Every row gives one point. To make a cloud, some directions were put in groups of two or more. Within a group, all points are equally far from the middle, so they leave a hole (a ring in 2 directions, a hollow ball in 3). The other directions are filled evenly. Then the cloud was stretched, turned, moved and blurred a little. Count the holes, and give their numbers of directions, smallest first.

Cloud (21 x 3):
[[ 11 -41 -38]
 [ 49  20 -12]
 [  2  24 -13]
 [  1 -54  -4]
 [-12 -36  12]
 [-29  22 -36]
 [ -3  30 -50]
 [-37   9 -28]
 [ -5 -45 -45]
 [-18 -53 -16]
 [ 12  29 -25]
 [ -6  30 -39]
 [ 23 -51  -9]
 [  7 -26 -57]
 [ 14   7 -60]
 [-33 -37 -11]
 [ 40 -54  46]
 [ 19 -35  44]
 [ 23  19 -42]
 [ 35 -54  12]
 [ 26  10 -45]]
Holes: 1 (2)

Cloud (28 x 4):
[[ 12  41  -9  10]
 [ 28  27 -35  21]
 [ 17  34  25  21]
 [ 10   3 -22   6]
 [-20 -14  52 -40]
 [ 30  12  52 -32]
 [ 53  -7  25 -16]
 [ 15  29  -3 -45]
 [-18 -24 -14  19]
 [ -8  14  -9 -22]
 [  3  -2  16 -13]
 [ 24  -5 -39 -39]
 [ 16  21 -16  16]
 [ -1 -12 -22 -16]
 [ 15   4 -21 -24]
 [-30 -22  22  -8]
 [-51  15 -18   3]
 [  5  24  16  16]
 [ 16  15  60 -22]
 [-21 -28  17  20]
 [  1  16  19 -23]
 [ -5 -25  26 -30]
 [  1  47   3 -52]
 [ 21 -12  -9  16]
 [-36   0  43  -2]
 [-24  30  14 -39]
 [ -9 -53  27 -21]
 [  2  26  36 -42]]
Holes: 0

Cloud (50 x 6):
[[ -6 -35 -23 -20 -12   0]
 [-29  16  14  12 -51 -20]
 [-24  32   5  25  14 -44]
 [-30  34   3 -26   0  27]
 [ -3  14 -24  23   2  39]
 [ 26   4   7  34  25 -10]
 [-18 -47 -18  -4 -10 -16]
 [  3 -19 -16  41 -16 -37]
 [ -5  17 -21  24   6  40]
 [ 28  33  17  -8  -8 -13]
 [-50   2  31  -8  -1  -8]
 [ -4 -23 -18  36   1 -44]
 [-43  32  13  37  -8 -11]
 [-31 -43   8  19 -13   1]
 [-23  -2   7  42  20  26]
 [ -6 -28  -2  29  28 -36]
 [-21 -21  15  48  -2  10]
 [ -6 -11 -17  51 -17 -28]
 [ 11  -2   3  39  32 -22]
 [-58  -3 -37   7 -15   3]
 [-47  -4   4 -16 -38  -8]
 [ 11  26 -22  20  33  -9]
 [-28  15  -9 -37 -26  14]
 [-38   3 -18 -39 -23 -16]
 [-60  -2 -35 -10  -8 -16]
 [-40   4  25   9 -41 -11]
 [ -1  53   5   0  16 -22]
 [  1  -8  -1  13 -51   3]
 [ -5 -18  17   5  21  33]
 [-32 -36  21   6 -18  -4]
 [ 19  17  -5 -31 -11 -24]
 [-25  28 -23   9 -25 -51]
 [-38 -28  21  -5 -23 -11]
 [-21 -17  31  26 -32  -4]
 [ 29  13 -10  28   0  17]
 [-16   7 -49  14  -6 -39]
 [-18  26   4 -38  22  -6]
 [-13  52 -17  -1 -30   8]
 [ -2  34  34   9   2 -36]
 [ 24  -6 -37   3   7 -12]
 [-18   4 -12 -47 -16  -6]
 [-28   7 -26  29   3 -50]
 [ -3  -7 -29  -5  41  11]
 [-31 -12 -47   1  -4  23]
 [ 16 -15  -3  -1  39  -3]
 [-35   2  -9 -22 -17 -51]
 [ 10 -17  13 -15  30   2]
 [-16  10 -14  19  21  42]
 [  4  12  26  -5 -11  33]
 [-28 -10 -55  -6   6 -19]]
Holes: 3 (2, 2, 2)

Cloud (79 x 8):
[[-25  36 -17 -27  -7 -11 -12  19]
 [ -3  31 -12   0 -18  -6 -23 -30]
 [-25  29 -31 -27   1  20  19  14]
 [ 34  -4 -10 -21  -8 -10  21  23]
 [ 26   6   4   9 -17  -6 -19  17]
 [ 11  48  12  11   0  21  18  -7]
 [  7  19  -6 -15  25  10   9 -26]
 [ -2  54 -23 -10 -23  -1   9   4]
 [  5  21  44 -25  -8  21 -24  -6]
 [-13 -10   8  16  18  46   7 -12]
 [  0  36  -4 -14 -12  11  46  21]
 [-21 -10  34  -7  26  -7  21   0]
 [-10   1  22 -37 -17  16 -23 -17]
 [-19  -6  26 -25   6   6 -19  15]
 [-20  15 -21 -49  -6 -12 -14  -1]
 [ -4   0   2 -33 -36  24 -21   2]
 [ 16   5  45  11  15   3  -3  -9]
 [ -6  33  -4  11 -24  11 -41 -21]
 [-17  14  -6 -22   2 -33 -20  -9]
 [ 18  10 -38 -20 -20  -4  -6  -9]
 [-19  20 -11 -30  12  41  34  -6]
 [ -3  -7 -29  -3  12  -9  41   1]
 [-33  39  16  -9  27  24 -12 -16]
 [ 22  28  -8   2  11  22  14  -5]
 [ 10  28   2 -36 -10  18 -28  23]
 [-27   0  34 -13   9  35 -23 -24]
 [ 14  25  -5  25 -13  39   9 -21]
 [  9  40  -6 -15  11  -9  10  -9]
 [ 18 -12 -25 -33  21  12  16   7]
 [  1  35  15 -43   6  32   4 -12]
 [-18   7  18 -14  -7 -22 -27   1]
 [-13  25  27 -16 -18  27  24   7]
 [ 12   0 -20   9 -15   8   8 -34]
 [-10 -23  -1  26  -6 -10   7 -18]
 [  2  34  21  17 -11  48   3   2]
 [-27  44 -19 -17 -27   9  -3  -5]
 [ 12 -17  16 -31 -21  31  17   6]
 [ 12   7 -20 -16   1  55  17  -9]
 [ -8  51 -18   2  -4   8  25  20]
 [ 20  30 -24 -26 -20 -12   2  19]
 [ -6  53  -1  -6 -23  33   7 -14]
 [ 10  24  35 -28 -11  24 -24  16]
 [-14   6  -4  -7  20  19 -36 -36]
 [ -7 -24  10 -19  17  25   8  18]
 [ -6  -3  16  -2   8  11 -14 -47]
 [-19 -17  11  11  -8   0  22  -3]
 [  9 -32  25  12   6  -9   8 -12]
 [ 11   7 -16 -39 -35   2 -26   3]
 [  4  12 -13 -25  14  34  46   6]
 [  8 -17 -19  15   7 -15  -2   3]
 [  7   8 -24   5  11  -8  33 -14]
 [ -7  23  42  29   2  25 -10  -7]
 [-35  37  24 -18   7  -3   6  -9]
 [-16  60  -1 -12  -3  30 -12  -9]
 [ 16  37  -7 -16   6 -17   0  18]
 [ -5  12  -1 -19 -18 -16 -32 -21]
 [ 17  39  26   4  -4  35   1   8]
 [ 16  17 -31 -38 -22   8  11  28]
 [  3  -6  18 -18 -29  45  -3   7]
 [-13   1  33 -22   0  24   9  22]
 [-11 -18   8  13   7   2  -8  12]
 [  6  -4  28  24  23  24  -2 -29]
 [-14  32   8 -31 -17 -14  -1  23]
 [-21  30   6  21   5  23 -26  -9]
 [ 31  -1   2   6   8  28   9   8]
 [  0  -5  11  18  35  24   9 -11]
 [ 23 -12  15 -30  15 -11  18   2]
 [-28   6  36  11  -7   7 -15 -13]
 [-25  15   0  -1  19  -9  -3 -40]
 [  8  24 -38 -34 -12  28  -8 -14]
 [ 15 -23  16 -10   5 -24 -12  -4]
 [ 11 -16   3 -10  11  -2  47  19]
 [  1   9  20  -7 -37  24   6  12]
 [ 30   1   1   6 -25  -3   1  24]
 [ -7  20   2  12 -10  30  46  -8]
 [ 18  17   9   5 -25   4   3 -23]
 [-26   5 -21 -15 -21  23 -18   1]
 [ 15  19   2  15 -28  20 -17 -31]
 [ 19   1   4 -18 -30  -3 -34  -8]]
Holes: 2 (4, 4)
